Each row is a point. The points of each table are mixes of a few directions, plus a little noise. Count the directions of each table, and those that both share. Where both have some left over, give the other angles between the two spaces (their principal angles), to ten degrees, smallest first.

First (5 x 3):
[[ 20   1  -1]
 [-30  -1   2]
 [ 60   3  -3]
 [-24  -1   1]
 [-26  -1   1]]
Second, 5 rows:
[[-17  40 -13]
 [-23  -1  17]
 [  6   6  -9]
 [ -5  -9   9]
 [ 39 -37  -3]]
Directions: first 1, second 2, shared 0; angles 30

First, 9 rows:
[[  1  24  25  16 -28  16 -52  49]
 [ 11 -14  -7  14   0 -16   9  -8]
 [ -9 -33  -8 -10   7 -12  42  -5]
 [  8  -2 -21   1  19   6  54 -18]
 [ 33  17 -12  16  -4 -11   4 -16]
 [-15  14  16 -39 -13   4 -32   6]
 [  1  21  11  45   2  15 -52  13]
 [ -6  -8  -9   0  15   7  30  -9]
 [-25 -16   6 -41   2  -7  -4 -12]]
Second (10 x 8):
[[ -3  25  -3 -44   6   2  -9 -33]
 [-30  27   5  -3  37  21 -60 -42]
 [  7  -7  -1   1  -9  -7  14  11]
 [ -3 -19   4  43   2   2  -2  23]
 [ 24 -35  -2  31 -32 -18  50  52]
 [-14  13   2  -4  16  10 -25 -20]
 [ -4  -9   2  25   3   2  -4  12]
 [ 24  -5  -7 -30 -29 -17  45  12]
 [-14   5   4  11  16   9 -25 -10]
 [  9   7  -4 -28  -9  -7  16  -7]]
Directions: first 5, second 2, shared 2

First, 10 rows:
[[ -5 -58  -2  -3 -18 -29 -35   4  -4  41  22   6]
 [  1  -6 -14   7  13   0  -5   3 -25 -24 -11   0]
 [ 11  17 -11  -3  13  -1 -21   7  -4 -27   0  19]
 [ 15  11  55  -2  -1  10  39   0  23  47   7  -7]
 [  9 -21  -5   7  10  -8 -32  11 -19 -12   6  15]
 [-28 -40  -2   9 -25   0  20 -13  -4  25  -4 -31]
 [ 17  49 -40 -25  26 -12  -5  -3  -5 -37 -14  21]
 [ -3   8  -5   6   6   9  12  -2 -10 -19 -12  -8]
 [ -8  28  33  -2 -20  21  35  -9  43  27   5 -15]
 [ -7  10  -7   7  -4  10  -8   2   3 -22  -2   0]]
Second:
[[ -9 -35 -39  -7 -10  -1  -8   9 -16 -14 -23  -8]
 [ 11   1  32  11   8   1  -9   5   1   8  17  11]
 [  6 -19  21  21   8   9 -23  14 -14 -12   9   8]
 [ 10  50  40  -7   9  -7  22 -17  28  30  24   8]
 [-15   1 -14  15  -1  17  -3  -1 -12 -37 -11 -10]
 [  1  17 -46 -60 -18 -37  43 -23  33  58 -16 -10]
 [ -5 -25 -35 -11  -9  -4  -2   4  -8  -4 -18  -7]
 [  4  -3  33  28  10  15 -20  10 -11 -20  14   8]
 [ -2  13  10  10   4   8   1  -3   0 -11   4  -1]]
Directions: first 5, second 3, shared 2; angles 30

First (10 x 20):
[[ -4   3   8   7 -12  11 -11  30  30  11 -13  -4  -7 -21  -4  13  -7  19
   -2  -4]
 [ -2   1   4   2  -4   2  -5  13   9   2  -4  -1  -3  -6  -3   5  -5   8
   -2  -3]
 [  0  -3  -5 -13  16 -20  13 -37 -44 -20  19   5   8  29   3 -16   9 -20
   -2   2]
 [ 12 -13 -23  -6  19  -5  22 -60 -38  -7  17   7  15  28  14 -22  20 -39
   13  15]
 [  2  -1  -4  -5   8  -6   7 -18 -18  -7   9   3   5  11   3  -7   5 -11
    1   4]
 [  9  -9 -16  -3  12   0  14 -36 -19  -2   7   4  10  15  10 -13  13 -25
    9  12]
 [  7  -8 -11   5   0  11   4 -12   8   8  -2   2   4  -2   7  -4   7 -11
    9  10]
 [-10  10  19   7 -17   7 -18  51  35   8 -15  -7 -12 -26 -12  19 -17  34
  -11 -13]
 [ -1   1   3   5  -7   9  -7  18  20   8  -9  -3  -3 -14  -2   8  -5  10
    0  -1]
 [-15  16  26   1 -14  -5 -18  52  19  -2  -7  -6 -12 -16 -17  17 -20  37
  -17 -19]]
Second:
[[  2  -1   2  16 -18  28 -13  39  56  26 -24  -5  -8 -35  -2  17  -9  20
    6   2]
 [  2  -1   1  13 -15  23 -11  32  47  22 -20  -4  -7 -29  -1  15  -8  16
    5   2]
 [  1  -1   1   9 -11  17  -8  23  33  15 -14  -3  -5 -21  -1  10  -5  11
    3   1]
 [ -2   0  -2 -15  18 -26  13 -37 -53 -24  23   5   8  33   2 -17   8 -18
   -5  -2]
 [ -2   1  -1 -15  17 -26  12 -36 -51 -24  22   5   8  32   2 -16   8 -18
   -5  -2]
 [  1   0   0   5  -6   9  -4  13  18   8  -8  -2  -3 -11   0   6  -3   6
    2   0]
 [  0   0   0  -1   1  -2   1  -3  -4  -2   2   0   1   3   0  -1   1  -1
    0   0]
 [  0   0   0  -1   2  -3   1  -4  -5  -3   2   1   1   3   0  -2   1  -2
   -1   0]
 [ -1   1  -1 -11  13 -19   9 -28 -39 -18  17   4   6  25   1 -12   6 -14
   -4  -1]]
Directions: first 2, second 1, shared 1

First, 8 rows:
[[ 13  -1  19  -8  13  15 -31   9 -21  -3   5   1 -24  17   9  11 -19  -8
   31   2  25  11  -2 -10   2  35 -15  18   4  34 -24  -2]
 [  5 -27  39  25   0   3 -60 -36  -7  -4  -1   2  25 -19   1  22  15 -13
  -33 -15   7  37  25 -25 -11 -14 -11  -3 -14  -1   3  -7]
 [ -8  10 -22  -5  -6  -8  35   8  12   3  -2  -1   3  -2  -4 -13   4   8
   -4   4 -15 -18  -8  13   3 -12  11  -8   3 -16  10   3]
 [ 10  -2  17  -5  11  12 -27   5 -17  -3   4   1 -18  13   7  10 -14  -7
   24   1  21  11   0  -9   1  28 -12  14   3  27 -19  -2]
 [  1  12 -13 -14   4   2  19  19  -2   1   1  -1 -17  13   2  -7 -12   4
   23   7   3 -14 -12   9   6  15   1   6   7   9  -7   3]
 [  5  -5  14   2   4   5 -21  -4  -8  -2   1   1  -3   2   3   8  -3  -5
    4  -2  10  11   4  -8  -1   9  -7   5  -1  11  -7  -2]
 [-12   6 -25   2 -12 -14  39  -1  20   4  -4  -1  16 -11  -8 -14  14  10
  -21   1 -24 -17  -3  14   0 -29  15 -15  -1 -30  21   3]
 [-14   7 -29   2 -13 -16  45   0  23   4  -5  -1  18 -13  -9 -16  15  11
  -24   2 -27 -20  -4  16   0 -32  17 -17  -1 -34  23   4]]
Second, 11 rows:
[[-10  -8  -5  -9 -13  16   6  15   6   2  10   3 -15   0  -8   2 -14 -24
    8   9  -3 -17 -10  -2   3   7   2  10  -2   9 -21  -6]
 [  3  15 -14 -24   5  12  20  32  -7   1   6   0 -35  23   3  -6 -25  -3
   42  13  11 -20 -19   9  10  33  -1  15  11  25 -22   1]
 [-17 -18  -1  -4 -22  20   1   8  13   3  12   5  -7 -10 -15   6 -11 -35
   -7   7  -9 -17  -6  -8   0  -3   4   8  -9   3 -21 -10]
 [-11 -23  14  23 -17  -2 -20 -30  14   0   0   2  33 -29 -10  10  21 -14
  -48 -10 -15  13  17 -13 -10 -36   4 -12 -16 -25  13  -6]
 [-13  -6  -9 -17 -15  23  13  26   7   3  14   4 -27   5 -10   2 -24 -31
   19  14  -1 -27 -17  -1   6  17   2  16  -1  17 -31  -7]
 [  3  14 -12 -20   7   8  17  28  -7   1   4   0 -29  20   4  -6 -21   1
   37  11  10 -17 -16   8   8  29  -1  13  10  21 -17   2]
 [ 16   5  15  29  19 -34 -22 -42  -7  -4 -20  -6  44 -11  12  -1  37  41
  -36 -22  -1  40  26  -1 -10 -30  -3 -24  -2 -28  46   9]
 [  9   1  11  19  10 -21 -15 -28  -3  -3 -12  -3  29 -10   6   1  25  24
  -26 -14  -2  25  18  -2  -7 -22  -1 -16  -3 -19  29   5]
 [  5   5   1   3   7  -7  -2  -5  -4  -1  -5  -2   5   1   5  -2   5  12
   -1  -4   2   7   3   2  -1  -2  -1  -4   2  -3   9   3]
 [ 15  19  -3  -4  19 -13   5   3 -12  -2  -8  -3  -4  15  12  -7   1  27
   18  -2  10   8   0   9   3  12  -4  -2  10   4  11   8]
 [  0  -2   3   5   0  -3  -4  -6   1   0  -2  -1   7  -4   0   1   5   2
   -8  -3  -2   4   4  -1  -2  -6   0  -3  -1  -5   5   0]]
Directions: first 2, second 2, shared 1; angles 90
